Each row of a before or after table is a point. One or more steps were done to the points. Then noise was added and the rows were shuffled. The steps act on columns, c1 being the first. Write out the steps. A step turns or swaps two columns, mirrors them in a line or flattens them onto one, adds a multiple of one to another, or multiplies or shifts one. Angles are multiples of 10 degrees, from the lower column toward the higher: turns from -170 to 170, lines from 10 to 170 but not 90. Use the fewest steps. Two steps may share a column if one is a turn and the other turns, adds or multiplies; they go together, in the order done. Otherwise the lowest column goes first.

Before:
[[27,40,38],
[-14,-25,12],
[-7,8,5],
[61,-11,10],
[-1,26,57],
[13,5,-6],
[-6,-28,13],
[5,-24,-24],
[-58,54,-17],
[66,-25,3],
[-59,42,0],
[41,-6,20],
[1,-23,-15]]
After:
[[-15,7,5],
[26,71,-36],
[-26,3,3],
[5,39,6],
[55,54,-20],
[-9,32,-12],
[15,2,-1],
[-19,5,-65],
[-10,19,-61],
[18,4,7],
[1,22,-43],
[5,82,61],
[20,71,51]]
Steps: turn c1 and c3 by -110 degrees; shift c2 by 30

Before (13 x 8):
[[-69,-18,2,35,6,36,16,-8],
[-28,-10,84,26,-21,5,-21,-12],
[11,0,36,0,-10,-23,-13,16],
[48,27,-17,11,32,23,5,-15],
[13,15,-5,36,16,16,-54,-25],
[-50,56,21,6,37,56,5,12],
[-80,-35,11,-8,14,5,-7,13],
[63,-31,45,8,-9,36,-68,-6],
[38,22,9,9,-40,-24,-70,-16],
[23,3,30,-30,-6,-3,-1,-12],
[-22,-1,11,2,2,13,-45,-41],
[-24,23,6,26,48,-3,-65,-30],
[-35,8,-17,23,-40,-24,-3,-4]]
After:
[[-5,23,8,7,-4,-27,-33,-40],
[-72,10,24,21,-16,-8,38,-39],
[-1,-30,21,2,-11,22,22,-6],
[6,5,-29,56,12,52,-51,36],
[-13,1,41,1,16,14,10,-9],
[-6,-9,4,-35,14,11,-81,14],
[-46,4,-3,-1,-41,17,-21,1],
[-53,35,-17,15,-24,7,14,16],
[16,36,-27,-19,-9,24,-69,5],
[-68,8,3,-31,-6,58,63,-10],
[-66,26,6,22,-31,3,-24,48],
[6,12,-30,28,-14,1,48,32],
[-22,27,50,-9,-11,67,-30,-22]]
Steps: swap c1 and c7; swap c2 and c4; turn c3 and c6 by 50 degrees; swap c5 and c8

Before:
[[-19,21,-17,8,-15,0,13,39,10,-15,-11,-46],
[7,0,-16,18,-28,0,-30,4,-12,-28,-27,-25],
[8,-9,23,-51,31,-11,-20,12,-31,17,48,9],
[-31,-14,32,-15,29,-3,-33,-6,16,14,32,27],
[11,-8,6,32,-50,27,31,12,10,-17,-21,-41],
[-6,-48,-19,-17,54,3,-18,-8,-12,38,33,11],
[-5,-35,14,-37,51,-31,6,-37,17,25,-21,39],
[6,-3,-22,16,1,28,10,7,-8,-72,-6,-35],
[4,10,-16,29,-15,-23,19,-11,-8,-29,21,-27]]
After (9 x 12):
[[4,18,12,27,-23,-25,17,-28,-1,-19,24,-28],
[-4,-95,14,-18,45,3,-18,16,-17,38,34,10],
[11,-15,33,30,-62,29,32,3,19,-19,-22,-39],
[8,2,15,20,-39,0,-29,-8,-22,-25,-28,-25],
[-18,43,13,7,-26,1,15,25,12,-31,-13,-47],
[-5,-72,44,-36,45,-30,7,-20,15,42,-17,41],
[9,-17,51,-54,19,-11,-20,21,-36,9,47,10],
[-29,-27,62,-14,19,-1,-31,2,7,15,36,28],
[6,-6,9,15,-9,28,9,-31,-7,-68,-4,-36]]
Steps: multiply c2 by 2; shift c3 by 30; shift c5 by -10; add 0.3 times c7 to c9; turn c8 and c10 by -30 degrees

Before (9 x 20):
[[4,20,-4,-2,3,3,16,5,17,-11,3,-50,13,-16,8,8,-1,-1,15,3],
[1,-46,31,-4,-30,8,2,-2,2,-2,8,-23,-1,11,12,-16,5,-8,-15,10],
[-4,-48,23,-23,2,-5,-4,30,3,10,4,-20,-21,-3,-3,8,14,-22,-9,20],
[13,-56,33,-13,12,-15,0,-7,27,-4,2,-10,-7,-4,17,-9,20,-10,-26,4],
[-1,22,-8,-20,22,34,6,-36,-6,-26,-26,-40,0,-17,-15,23,-12,-18,37,-6],
[13,-39,50,-3,7,-1,2,17,3,1,-2,11,-1,7,-2,4,-1,7,-24,15],
[7,17,-22,7,-4,23,6,-22,21,-17,-13,-24,1,-6,-3,35,10,-19,28,20],
[6,-37,31,-15,-2,-16,-8,3,13,9,18,11,1,-6,-1,-24,-10,-28,-13,19],
[3,27,-19,-4,14,5,24,-46,-18,-27,3,-22,-31,-14,0,35,-15,0,34,-5]]
After, 9 rows:
[[3,-69,32,-6,-30,30,4,-1,1,-4,6,24,-1,11,0,-15,7,-4,15,9],
[12,-94,32,-12,11,8,12,-6,29,-4,3,14,-4,-3,-2,-11,19,6,22,1],
[2,76,-17,-7,14,-6,-41,-46,-17,-23,4,22,-30,-12,3,30,-14,-8,-16,-3],
[7,58,-22,7,-3,7,-19,-24,19,-18,-11,29,-1,-5,4,35,12,8,-23,19],
[14,-72,54,-7,9,34,9,18,3,1,0,-13,-2,7,-1,1,-3,-1,23,16],
[7,-57,31,-12,-4,9,8,5,17,10,16,-2,0,-6,2,-25,-11,28,10,18],
[2,75,-11,-21,19,28,-22,-34,-7,-26,-27,42,-3,-18,2,23,-15,5,-31,-5],
[2,41,-4,1,6,-1,-21,5,21,-11,5,47,14,-17,-5,5,1,-16,-6,1],
[-1,-63,22,-25,0,13,8,27,5,9,4,29,-21,-4,-1,10,11,19,7,21]]
Steps: add 1.5 times c19 to c2; turn c7 and c19 by 150 degrees; add 0.7 times c3 to c6; turn c12 and c18 by 160 degrees; multiply c15 by 0

Before, 14 rows:
[[-14,23,-5,8,5,5,-7,16,-3,-18,0,-18,8,-5,1,3,28,15,8,14,1,3,9,-14,15,1,-19,-5,12,1,-3,6,15,-17,-11,20,-14,-11,18,6,53,22,-8,-2,-6,30,-11,6,52,-63,10,7,14,-14,-22,-19,2,10,1,15,-5,-5,4,-7],
[-10,3,-7,-1,17,-17,1,-3,-13,-8,4,1,8,-6,-5,16,6,-4,3,-2,-2,9,-6,-11,-8,6,-17,-24,-10,13,-11,3,95,-3,-15,17,3,-27,19,10,-15,-7,14,-49,-32,6,-19,18,8,9,41,1,6,11,9,-8,-23,-27,21,3,-8,-2,3,-13],
[7,-12,-4,-1,18,-24,-5,-7,-21,39,2,-12,-21,-23,4,8,10,9,-11,-5,-1,-1,-5,5,3,0,0,-11,9,9,-5,6,0,-2,-14,18,-24,-4,-22,-6,-18,21,14,1,-33,-7,-4,-17,7,8,13,-14,6,-11,-42,2,-1,-25,5,14,5,-4,9,0],
[9,10,-15,-13,3,-27,-29,9,1,-14,10,10,0,-9,14,-7,26,-5,12,0,24,-26,-4,-12,26,15,3,-1,6,1,-2,6,17,-9,-6,16,81,-2,22,-23,-19,15,9,4,-21,-8,11,16,0,8,-18,-19,14,15,10,-37,9,0,34,19,-29,-5,-1,-13],
[9,15,-8,-11,23,-22,-5,8,-13,-9,-9,13,5,1,-7,21,24,12,18,-4,1,6,12,12,-10,-11,-17,-8,-50,16,-12,0,16,-1,-11,22,-18,16,10,-10,-11,-4,14,15,-11,65,6,16,29,-1,-2,7,14,-9,-2,-28,14,2,6,-1,8,48,6,12],
[7,19,-20,13,0,0,9,4,-11,-14,-27,15,3,3,-7,8,24,17,2,-7,3,-2,10,17,-20,-3,-12,-4,13,9,-8,4,19,8,-15,-10,-16,11,10,4,37,3,14,15,5,-13,-28,17,3,13,-3,-8,-23,4,9,-9,-90,5,2,18,4,14,-9,11],
[-7,-19,-18,7,-1,4,5,-5,-12,46,13,-26,11,4,1,-3,25,1,-10,32,1,4,50,11,-4,3,11,-4,-5,4,-12,11,44,-2,-12,24,-22,10,10,11,69,3,-22,-28,6,-10,1,8,-1,7,-18,8,14,25,-10,-7,9,11,5,4,-37,-10,-11,17],
[5,5,-10,5,-4,-5,0,-1,-17,9,11,13,12,-2,-3,21,23,15,-11,11,7,8,2,-3,-14,24,6,-18,-14,10,12,2,10,-8,0,23,1,-15,16,4,-18,11,4,17,-11,-5,-30,14,33,7,-20,0,3,6,13,-43,-16,-2,39,19,-4,-6,-8,4],
[8,8,-19,4,40,3,-4,4,-21,-11,2,4,12,-3,25,26,7,9,33,5,7,8,19,6,-21,-2,-13,-2,12,5,-5,-11,-2,15,-6,-1,35,-19,0,1,-15,18,18,17,3,-10,4,0,14,-7,-22,-11,1,-16,-47,-1,-19,3,1,20,7,7,17,1],
[2,-2,2,12,-6,6,-21,2,16,-3,3,14,7,6,8,-3,-67,9,23,-1,0,-17,-6,11,3,-4,-19,-2,1,7,0,5,10,-16,-3,20,-5,17,-6,5,44,-14,-3,-10,5,-3,-3,0,0,-12,-9,9,8,16,-1,-36,9,-17,-2,15,1,8,-4,11],
[4,17,-8,2,-5,-3,9,10,4,-18,6,14,4,-8,-8,20,-28,18,-13,5,7,1,4,15,-11,-2,-15,-4,-1,34,5,9,5,-18,-5,12,-13,7,20,6,21,-10,13,9,5,-15,-16,10,3,-1,1,-8,-1,10,10,-20,-53,-26,17,19,-3,-13,-3,15],
[-16,21,-7,15,30,-41,-13,16,-17,-3,-8,-13,4,2,20,23,-66,10,38,64,5,-16,-14,1,-23,-5,-3,-4,6,2,-2,9,3,-14,-1,-9,-9,11,21,10,3,-4,-9,12,4,19,3,-35,3,-9,-8,9,6,23,14,-14,0,-17,-1,18,1,-3,-9,-17],
[-45,20,1,-13,18,-2,8,13,16,-13,11,-5,13,-2,-5,8,-1,18,-14,-9,21,-60,1,15,11,23,0,-26,-9,4,12,-2,0,-1,1,-2,-9,9,-11,0,-1,-11,15,1,-28,3,9,4,0,0,-20,5,0,-10,-1,-21,11,10,-3,-13,-1,5,8,17],
[-3,1,-9,-12,2,8,0,-5,11,5,13,5,-15,-2,-6,24,2,4,-9,10,7,8,-13,0,-16,-10,-18,-27,9,22,11,9,7,-16,-1,13,-15,6,13,4,-17,-9,19,3,-17,8,-16,12,21,-2,-24,2,12,-13,-11,5,-3,9,-2,4,5,-7,55,12]]
After, 14 rows:
[[-10,4,-6,-1,-6,-17,1,-3,-14,-7,4,3,10,-6,-6,15,6,-3,5,-2,10,11,-5,-10,-8,6,-15,-24,-10,12,-10,2,95,-3,19,17,4,-28,14,0,-15,-7,13,-48,-33,7,-20,18,-11,8,41,2,5,12,9,-7,-25,-25,21,2,-7,-3,4,-13],
[1,-2,5,13,5,6,-22,0,15,-5,5,14,9,5,7,-3,-67,8,23,-2,5,-16,-6,12,2,-4,-18,-3,1,7,0,4,10,-16,-3,20,-5,18,-11,1,44,-15,-3,-10,4,-3,-3,-2,-20,-12,-10,-5,8,15,-1,-37,8,-18,-3,15,0,8,-6,10],
[4,18,-10,3,7,-3,8,9,5,-18,5,13,5,-8,-8,20,-28,17,-14,6,4,0,3,15,-9,-2,-15,-3,0,33,5,9,7,-19,0,12,-14,7,21,-6,21,-9,11,9,8,-15,-15,11,-15,-1,3,10,-1,11,11,-22,-54,-26,16,18,-2,-12,-3,14],
[10,9,-14,-13,2,-28,-27,9,0,-15,10,11,1,-10,16,-8,25,-6,12,-1,-23,-27,-3,-11,24,15,3,-2,6,0,-2,6,16,-8,5,14,80,-4,26,-24,-20,16,11,5,-22,-8,12,16,-20,7,-19,-14,14,14,11,-35,9,-1,34,20,-28,-4,-1,-14],
[-45,19,0,-14,-16,-2,7,12,16,-12,10,-4,14,-2,-7,7,-1,17,-15,-9,-2,-60,3,16,12,22,-1,-27,-10,5,12,-2,0,0,12,-1,-8,10,-12,-22,-1,-11,16,1,-28,2,9,5,-21,1,-21,1,0,-11,0,-21,11,11,-3,-12,-1,5,9,19],
[4,6,-11,6,2,-6,1,0,-17,8,9,15,12,-3,-4,20,23,16,-11,12,5,8,2,-3,-17,24,7,-18,-15,10,11,3,11,-8,-4,23,0,-16,14,-6,-18,11,4,18,-11,-4,-30,14,13,7,-20,11,5,8,13,-42,-16,-2,40,17,-5,-5,-8,4],
[7,19,-23,13,8,-1,9,4,-12,-14,-27,14,1,2,-7,8,23,17,2,-7,6,-1,11,18,-20,-4,-13,-4,13,11,-8,4,18,8,8,-10,-15,10,13,-2,38,3,15,16,5,-13,-28,17,-18,12,-3,15,-25,4,9,-8,-90,4,0,17,5,14,-9,11],
[6,7,-19,5,-28,2,-3,6,-21,-11,1,4,13,-3,26,26,7,9,33,5,0,9,19,6,-20,-2,-12,-3,12,5,-4,-11,-3,14,30,0,34,-20,6,-7,-16,17,19,18,4,-11,4,0,-6,-9,-25,19,2,-16,-48,-1,-19,2,1,21,7,6,17,1],
[9,16,-7,-13,-13,-22,-5,6,-12,-9,-9,13,5,4,-7,21,23,12,17,-4,-10,6,14,14,-11,-12,-18,-6,-50,16,-11,0,16,-1,20,22,-19,13,5,-1,-9,-4,14,17,-13,66,6,17,10,-1,-3,29,15,-8,-2,-29,15,3,5,0,8,47,8,13],
[-6,-18,-17,7,8,3,4,-5,-12,46,12,-28,9,5,1,-2,27,1,-10,31,11,3,51,13,-4,5,11,-5,-5,4,-11,11,44,-3,8,24,-23,10,4,-1,70,3,-20,-27,7,-9,0,9,-20,7,-17,90,14,26,-10,-5,9,11,5,4,-38,-11,-11,18],
[-16,20,-8,14,-22,-40,-13,15,-18,-4,-10,-13,3,2,20,23,-67,10,38,64,11,-17,-15,2,-24,-5,-3,-4,9,4,-3,9,3,-14,19,-10,-10,10,14,-2,1,-4,-10,11,4,20,2,-36,-17,-8,-10,-4,6,22,14,-14,-1,-18,-2,19,0,-4,-7,-17],
[-16,23,-5,7,1,3,-6,15,-3,-17,0,-17,8,-5,2,5,28,14,7,15,8,3,9,-14,17,2,-20,-4,10,1,-3,5,14,-17,8,21,-15,-11,12,-1,51,21,-9,-3,-7,31,-12,6,32,-61,10,28,14,-12,-22,-18,1,10,0,15,-5,-3,2,-6],
[-3,1,-8,-11,-1,7,1,-5,11,5,13,4,-16,-2,-7,24,1,3,-11,9,3,7,-12,0,-17,-10,-18,-26,8,22,11,8,7,-14,3,12,-14,6,10,-9,-16,-10,18,5,-18,8,-14,12,2,-2,-25,-11,11,-14,-11,5,-2,8,-2,5,3,-7,55,12],
[7,-13,-4,-1,-8,-25,-5,-6,-20,39,3,-13,-21,-24,4,8,11,11,-11,-7,-6,-1,-6,5,4,1,-1,-9,10,8,-5,6,0,-2,19,17,-24,-4,-11,1,-18,21,15,1,-34,-6,-3,-16,-11,8,15,-33,7,-10,-41,2,-1,-24,5,15,5,-3,8,0]]
Steps: multiply c35 by 0.7; turn c5 and c35 by 140 degrees; turn c21 and c40 by -90 degrees; turn c39 and c52 by 30 degrees; add 1.5 times c23 to c52; shift c49 by -20

Before (12 x 64):
[[-4,13,-46,31,17,-6,0,29,53,51,9,-44,14,-25,-19,-30,11,-20,41,-17,34,29,-22,-14,-35,-4,29,-13,31,-19,63,11,-42,33,48,39,5,15,5,9,-72,-23,-13,31,-22,38,-30,-18,-7,37,19,22,14,1,-7,51,37,23,39,-31,-18,5,-5,-60],
[-63,18,-10,-23,-38,-30,16,16,-1,2,-2,6,6,12,18,12,-24,0,33,37,32,6,-14,1,-19,-2,11,-37,5,-32,55,-33,-53,-51,38,-17,-61,-10,-10,-16,-42,-21,-42,37,23,20,-14,-9,10,32,6,-42,61,-9,11,12,20,8,-25,-41,37,-19,-44,-59],
[-68,46,-10,3,-48,29,-8,-3,40,-4,5,-67,0,22,-11,24,27,-25,-23,-12,7,-18,39,41,11,-56,24,-15,-27,-18,10,16,16,14,36,18,-57,-6,-10,6,-39,51,1,1,-18,3,13,10,26,19,-50,-51,-24,-3,5,9,18,18,31,5,2,-34,7,-17],
[26,56,27,-43,4,-2,-21,-5,2,36,7,-36,35,15,26,-1,41,28,5,-26,-3,12,-8,-9,-38,-70,-12,-32,39,12,66,10,0,-43,-31,28,18,-40,26,48,10,52,26,50,-59,-49,10,45,30,35,4,-2,62,-26,-55,-13,34,47,21,6,10,-6,-17,-59],
[3,26,37,6,6,43,-13,-43,-32,27,-30,-16,-33,44,49,-47,32,-26,-2,24,-8,-41,12,17,-48,-3,9,-10,-22,35,37,27,-52,-35,-2,-55,13,-9,29,26,-18,-20,-19,-28,-45,-19,-11,0,40,14,8,8,-17,52,40,31,65,-12,-9,33,42,34,-40,14],
[-25,-3,-37,-43,-12,-31,-10,-18,4,13,-33,17,-1,8,72,15,-53,-16,-3,29,22,0,-19,-6,-44,21,53,-11,31,-44,-28,-3,-39,-40,25,-34,-42,-35,17,76,-6,-23,34,-31,7,-40,5,42,-28,-11,27,-30,-9,-32,-53,25,1,5,-31,-26,-5,-18,29,-11],
[-38,14,42,32,-16,32,34,-7,-15,43,31,-2,-51,-39,36,7,-43,-3,-14,-53,-24,15,32,-26,-21,-42,6,-39,24,-2,-14,0,-51,-19,-22,25,-35,-9,59,6,-4,37,33,11,-54,20,-39,-21,-4,30,-2,-55,2,0,-53,-14,35,43,1,41,-27,12,27,26],
[-21,25,-43,-21,-15,36,-42,0,-15,-44,-48,-19,-14,21,-22,4,37,21,34,-21,-13,21,-13,-14,40,15,36,29,19,40,7,-49,2,27,29,35,20,-16,3,9,15,22,1,35,-39,39,2,-11,-3,34,-30,-52,-20,43,16,-27,30,-17,-3,8,-32,-4,-54,10],
[-33,-7,-10,15,-14,2,-25,38,-6,-23,-46,-1,-60,3,31,18,-7,-53,10,-52,-31,-9,-6,-6,3,18,-1,40,29,-30,46,20,3,-22,-8,38,-52,-77,2,-2,5,-25,-47,-28,-57,-24,-29,57,-27,-14,-19,-1,16,23,-8,-13,49,18,-13,-36,-12,28,12,28],
[6,-18,-46,-11,-42,-49,13,-19,2,35,-27,-13,-37,16,-22,-31,-16,32,-22,30,5,-2,32,9,32,12,47,-43,-29,34,26,-10,-33,1,0,-35,11,-50,16,13,-39,-24,-33,14,-21,-17,-49,6,-27,-28,-39,-35,-15,43,14,13,-11,23,-49,11,-48,-35,-57,-10],
[-60,57,-19,-15,-3,27,2,19,-31,-2,29,-11,-50,-30,0,2,-32,19,-16,-42,-40,13,-3,-11,42,-3,-29,-7,-5,20,54,-66,36,-41,-29,6,-20,0,4,-9,2,4,-27,-14,28,-38,-43,1,-27,53,-24,-27,41,-15,-15,36,-25,55,40,-23,-32,-16,-52,23],
[11,72,33,-1,22,6,-60,40,-29,-8,-39,-44,7,12,21,-33,35,-33,38,-58,-14,29,32,18,-55,-52,17,35,44,5,-27,20,-3,-26,47,-52,22,-79,60,-6,-61,6,-18,-31,19,-48,15,37,-26,49,8,-2,-29,-14,-20,-18,-4,-29,7,-46,2,-22,-13,-26]]
After, 12 rows:
[[25,57,26,-43,3,-45,-19,-5,2,37,6,-35,36,15,27,2,40,29,4,-26,2,11,-8,-11,-39,-69,-11,-33,38,11,65,13,27,-43,11,27,18,-42,26,49,-18,55,27,48,-60,-49,11,45,30,34,4,-2,62,-25,-57,-12,34,-10,20,7,10,-6,-15,-59],
[-20,26,-42,-20,-14,10,-43,1,-15,-44,-49,-19,-14,22,-24,13,39,23,36,-21,-6,20,-11,-15,39,14,36,29,19,40,6,-63,-11,26,-28,35,20,-17,2,10,9,22,-1,36,-38,38,1,-10,-4,34,-31,-52,-20,43,16,-27,28,38,-5,7,-32,-3,-53,10],
[-34,-8,-9,15,-14,-19,-26,37,-4,-22,-45,1,-59,3,32,26,-7,-54,9,-51,-22,-9,-6,-6,1,16,-1,41,25,-31,47,26,10,-22,1,37,-51,-74,1,-3,-2,-25,-47,-28,-55,-26,-29,57,-28,-14,-18,-1,16,23,-7,-13,49,-3,-13,-35,-10,27,12,30],
[-4,12,-45,29,18,-21,1,28,54,51,8,-44,12,-25,-18,-29,11,-19,40,-16,37,28,-23,-15,-35,-2,30,-13,30,-18,62,13,-93,33,22,39,6,16,4,8,4,-23,-14,32,-23,41,-30,-19,-8,37,17,22,15,0,-7,50,38,-10,39,-32,-17,4,-5,-61],
[5,-19,-49,-11,-41,-12,12,-20,1,34,-28,-12,-38,17,-20,-2,-17,32,-20,27,32,-2,33,9,32,10,47,-44,-27,35,24,-14,-39,1,31,-36,10,-51,16,12,-16,-22,-34,15,-21,-17,-50,4,-24,-28,-40,-33,-16,43,16,12,-10,-53,-50,11,-48,-33,-57,-13],
[-38,15,40,32,-15,-47,36,-9,-15,44,31,-4,-52,-40,33,22,-40,-5,-12,-54,-13,16,32,-23,-19,-41,7,-40,22,-5,-14,-1,-13,-19,17,25,-36,-6,59,8,-52,36,34,11,-54,21,-38,-22,-4,30,-2,-55,1,-1,-56,-14,35,25,1,41,-27,12,27,26],
[-59,55,-19,-16,1,-56,2,21,-32,-2,32,-10,-50,-31,0,39,-32,19,-17,-44,-12,12,-3,-9,41,-2,-29,-8,-5,19,54,-86,38,-41,19,4,-21,0,4,-10,18,5,-28,-12,26,-38,-41,-2,-25,54,-25,-28,41,-16,-16,34,-27,14,39,-24,-30,-16,-52,22],
[-27,-3,-35,-45,-11,2,-9,-16,4,14,-35,18,-1,7,72,-23,-53,-16,-4,28,-10,2,-20,-6,-45,24,52,-12,30,-46,-30,-6,-39,-43,-11,-35,-42,-33,17,76,-23,-23,33,-30,8,-40,5,43,-27,-10,27,-31,-6,-30,-53,23,2,-30,-30,-28,-4,-16,30,-12],
[4,28,37,7,6,3,-14,-43,-33,27,-30,-17,-35,45,50,18,31,-24,-1,24,44,-42,12,16,-48,-1,9,-11,-21,35,37,34,-37,-33,16,-54,13,-8,28,24,-40,-19,-18,-28,-44,-21,-11,-2,37,14,7,6,-18,55,42,30,67,46,-10,34,41,33,-40,15],
[10,71,33,-2,24,31,-60,38,-27,-8,-40,-46,9,12,22,20,35,-32,37,-58,32,31,30,18,-54,-50,16,35,43,3,-29,27,-68,-27,17,-53,24,-79,59,-8,35,6,-18,-31,18,-48,15,37,-28,48,8,-4,-28,-13,-21,-19,-2,9,8,-46,3,-20,-14,-26],
[-68,45,-9,3,-47,-23,-9,-5,37,-4,7,-68,1,22,-12,-10,27,-24,-25,-11,-22,-22,39,40,11,-55,26,-17,-30,-18,11,22,-38,14,7,18,-56,-9,-13,6,39,50,-1,-1,-18,4,12,10,27,17,-49,-50,-25,-4,6,9,17,25,30,3,1,-35,8,-17],
[-64,17,-10,-23,-38,-1,15,18,-1,4,-4,4,8,11,18,-34,-25,-2,34,38,-7,8,-14,1,-19,-3,10,-36,6,-32,55,-46,-75,-53,8,-17,-61,-8,-10,-15,-17,-21,-42,37,23,18,-16,-10,10,33,6,-42,60,-9,10,12,20,-32,-24,-42,37,-18,-45,-58]]
Steps: turn c6 and c58 by 100 degrees; mirror c16 and c21 in the line at 130 degrees; multiply c32 by 1.3; turn c35 and c41 by 130 degrees; turn c33 and c41 by 60 degrees
